Every row gives one point. Any point is a mix of the corners, with weights that add up to 1. It lies inside the corners' shape when no weight is negative. Is each point inside? If not, which corners have a negative weight?
In the rows, 128 means zero.

Corners:
(1): [145 162]
(2): [128 166]
(3): [132  42]
Points:
[144 132] => outside (2)
[139  63] => outside (2)
[133 160] => inside
[141  81] => outside (2)

Corners:
(1): [119  71 164 125 127 159 135 117 130]
(2): [206 137 118 100 187 174 118 180 192]
(3): [ 89 144 151 108 129 192  86 120  81]
(4): [165 140 145 128 135 174 116  80 154]
(5): [113 141 135  99 110 113 135 121  50]
(6): [105 151 205 136 169 168 127 123  78]
(7): [ 96 134 158 136  28  98 137 186  99]
(8): [159  70  84 180 162  56  89 207 228]
(9): [140 155  87 175 202 211 173 130 180]
(10): [ 15 158 192  70  91 108 127 105  49]
Points:
[126 109 134 133 137 134 115 142 138] => inside
[101 140 147 121 126 124 126 147  94] => outside (1, 4)
[107 133 150 111 133 161 114 130 109] => inside
[108 138 130 129 161 157 138 132 127] => outside (4, 7)
